Every row gives one point. Each copy is the shape, with its points in the same order, stretched, turned, moved and blurred by noise. Some copies are also mirrored. Which?

Shape (8 x 2)
|  24.4 |  13.8 |
|  -7.8 |   9.2 |
| -18.5 |   2.2 |
|  23.9 | -11.9 |
| -22.3 |  -7.8 |
|  24.2 |  -4.3 |
|  -8.3 |   0.4 |
|  -6.4 |  16.9 |
Copy 1 (8 x 2)
|  22.6 | -14.1 |
|  13.9 |  14.6 |
|   6.1 |  23.1 |
| -14.8 | -16.1 |
|  -8.8 |  28.2 |
|  -3.1 | -15.4 |
|   2.7 |  13.9 |
|  26.9 |  14.0 |
Copy 1 is: only turned
Copy 2 (8 x 2)
|  17.0 |  29.5 |
|  -5.2 |  -1.3 |
|  -8.6 | -16.6 |
|  24.7 |   8.8 |
|  -6.7 | -25.5 |
|  23.9 |  16.2 |
|  -3.4 |  -6.7 |
|  -5.4 |   8.6 |
Copy 2 is: only turned

Shape (9 x 3)
|   6.3 |  19.9 |  11.8 |
| -10.1 | -19.1 | -36.3 |
|  -6.6 |  -7.6 |   2.9 |
|  16.4 |  -8.5 |   8.1 |
|  -8.1 |  10.5 |  18.2 |
|   7.0 |  -6.6 |  -4.9 |
|   0.4 |  -9.5 |   0.7 |
|  10.3 |   4.4 |   2.6 |
| -18.3 | -21.1 | -30.8 |
Copy 1 (9 x 3)
|  14.3 | -16.9 |  -5.6 |
| -48.9 |   1.4 |  33.9 |
|  -5.9 |  10.4 |   5.2 |
|  -7.6 |  -7.0 | -26.7 |
|  18.8 |   3.0 |   1.0 |
| -18.1 |  -6.4 |  -3.7 |
| -11.6 |   4.2 |   0.8 |
|  -6.7 | -12.7 | -10.1 |
| -40.0 |  13.5 |  39.5 |
Copy 1 is: mirrored
Copy 2 (9 x 3)
|  15.6 |   4.6 |  23.4 |
| -17.0 | -14.9 | -23.6 |
|  -5.5 |   2.9 |  -2.3 |
|  20.4 |   9.8 |  -1.1 |
|  -0.3 |   8.8 |  19.8 |
|  11.6 |  -0.3 |  -4.5 |
|   3.2 |   3.2 |  -5.8 |
|  16.8 |   0.4 |   5.5 |
| -24.9 | -12.8 | -25.0 |
Copy 2 is: mirrored
Copy 3 (9 x 3)
|  17.8 | -15.7 | -12.9 |
| -12.1 |  38.5 |  -2.6 |
|  -4.6 |   5.6 |   4.0 |
|  23.0 |   6.6 |   9.2 |
|  -0.8 | -18.9 |  -6.5 |
|  10.1 |  11.3 |   1.4 |
|   4.6 |   8.5 |   4.5 |
|  18.5 |   0.4 |  -3.7 |
| -23.4 |  34.7 |  -1.7 |
Copy 3 is: mirrored
Copy 4 (9 x 3)
|   4.4 |  10.4 | -21.4 |
|   9.3 |  33.7 |  42.0 |
| -11.5 |   1.7 |   6.2 |
|  11.3 |  -5.2 |  -4.2 |
| -15.9 |  -1.8 | -11.3 |
|   9.9 |   9.9 |   7.2 |
|  -1.6 |   4.1 |   8.1 |
|  12.3 |  10.3 |  -5.2 |
|  -3.7 |  27.7 |  42.7 |
Copy 4 is: mirrored

Shape (10 x 6)
|  14.1 |   7.1 |  -0.4 | -16.7 |  -1.5 |   1.8 |
|   7.6 |   6.7 |  11.2 |  24.4 |   2.9 | -13.4 |
|  -5.9 |   4.7 |   2.5 | -19.9 |   7.7 |  -2.5 |
|  -5.2 | -12.3 |  17.5 |  21.7 |   0.3 |  18.7 |
|  10.0 |  16.6 |  15.6 |   5.1 |  -1.1 |   3.4 |
|  16.3 | -21.5 |  -7.7 | -20.1 |   2.6 | -13.9 |
|  -6.7 | -14.4 |  19.0 | -20.8 |  29.2 |  13.0 |
|  -2.3 | -11.7 |  10.9 |   7.9 |  30.6 |  20.3 |
|   3.7 | -20.3 | -20.9 |  10.6 |  11.2 | -16.2 |
|  14.4 |  24.3 |   8.2 |  21.3 |  -9.5 |  -3.5 |
Copy 1 (10 x 6)
|   3.0 |  -8.1 |   8.2 |  -6.1 |  -4.6 |  -1.4 |
| -12.8 |  -5.0 |  10.2 |   7.6 |  23.9 |   9.0 |
|   7.8 |   1.2 |   0.2 |   5.9 |  -6.2 |  -0.8 |
| -15.9 |  13.7 |  -5.7 |   1.4 |  27.7 | -10.2 |
|  -1.9 |  -6.8 |  15.3 |  -1.4 |  11.9 |  -5.6 |
|   3.3 |  -7.1 | -20.8 |  -7.5 |  -0.9 |  16.0 |
|  20.4 |  24.6 | -14.5 |   0.6 |  10.9 |   1.2 |
|  -0.2 |  30.7 |  -5.7 |  -2.8 |  17.2 |  10.4 |
| -22.2 |   5.1 | -16.1 |   3.4 |   4.3 |  30.7 |
| -17.7 | -16.0 |  27.1 |  -2.3 |  15.2 |   0.6 |
Copy 1 is: only turned
Copy 2 (10 x 6)
|   0.1 |   0.7 | -13.6 |  -2.9 |  -7.9 |  32.0 |
|  -4.7 | -18.1 |  11.3 |  -2.6 | -18.5 | -13.3 |
| -13.7 |  11.8 |  -6.0 | -16.8 | -13.1 |  16.4 |
| -11.4 | -15.4 |  47.8 |   2.3 |   0.0 |  -9.6 |
| -12.9 | -20.8 |   4.2 |  -7.5 |  -5.4 |  18.0 |
|   7.7 |  23.4 | -11.4 |  17.2 | -31.7 |  25.3 |
| -19.6 |  13.3 |  35.5 |  -6.6 | -19.4 |  30.5 |
|   0.8 |  -8.5 |  57.1 |  -4.0 | -16.3 |  15.5 |
|  21.9 |  12.7 |  11.8 |   4.0 | -30.8 |  -9.5 |
|  -2.8 | -32.6 |  -1.3 |  -7.7 |  -4.3 |   0.4 |
Copy 2 is: mirrored
Copy 3 (10 x 6)
|   2.5 | -10.8 | -20.2 |  16.7 |  11.1 |  -1.7 |
|  11.1 |  27.1 | -12.1 |  15.0 | -10.6 | -24.1 |
|  -4.0 |  -3.7 |  -6.1 |   6.6 |   9.5 |  18.2 |
| -20.4 |  18.2 | -20.9 | -18.7 | -21.6 | -12.6 |
|  -3.7 |  21.6 | -20.2 |  11.8 |   5.1 | -10.6 |
|  13.1 | -30.9 | -27.4 |  19.3 |  -8.0 |   1.4 |
| -12.5 |   4.6 | -25.9 | -22.1 |   4.0 |  37.2 |
|  -4.9 |  14.4 | -22.1 | -32.3 |  -1.4 |   8.5 |
|  24.6 | -18.2 |  -4.2 |   2.5 | -14.0 | -17.8 |
|   5.9 |  26.2 | -11.0 |  21.4 |   2.2 | -33.4 |
Copy 3 is: mirrored
Copy 4 (10 x 6)
| -20.7 |  12.6 | -17.9 |  -8.6 |  -6.2 |   3.8 |
| -13.8 | -16.4 |  26.1 |   6.1 | -14.6 |  -7.7 |
|  -8.7 |   6.8 | -11.5 | -10.1 |   4.5 |  14.3 |
|  -6.0 | -26.3 |   1.0 |  26.8 |   1.4 |  -1.6 |
| -27.3 |   9.3 |  -2.7 |  10.5 |  -4.4 |  -3.2 |
| -10.9 | -19.8 | -11.1 | -27.0 | -16.0 |   7.8 |
| -33.5 | -14.8 |  -8.1 |  -8.6 |  17.8 |  21.7 |
| -36.2 | -25.7 |   0.9 |   5.2 |  19.7 |   4.3 |
|   6.5 | -37.1 |  13.5 | -18.0 |  -9.6 |  -6.7 |
| -18.4 |   7.8 |   8.7 |  12.7 | -10.6 | -14.5 |
Copy 4 is: mirrored
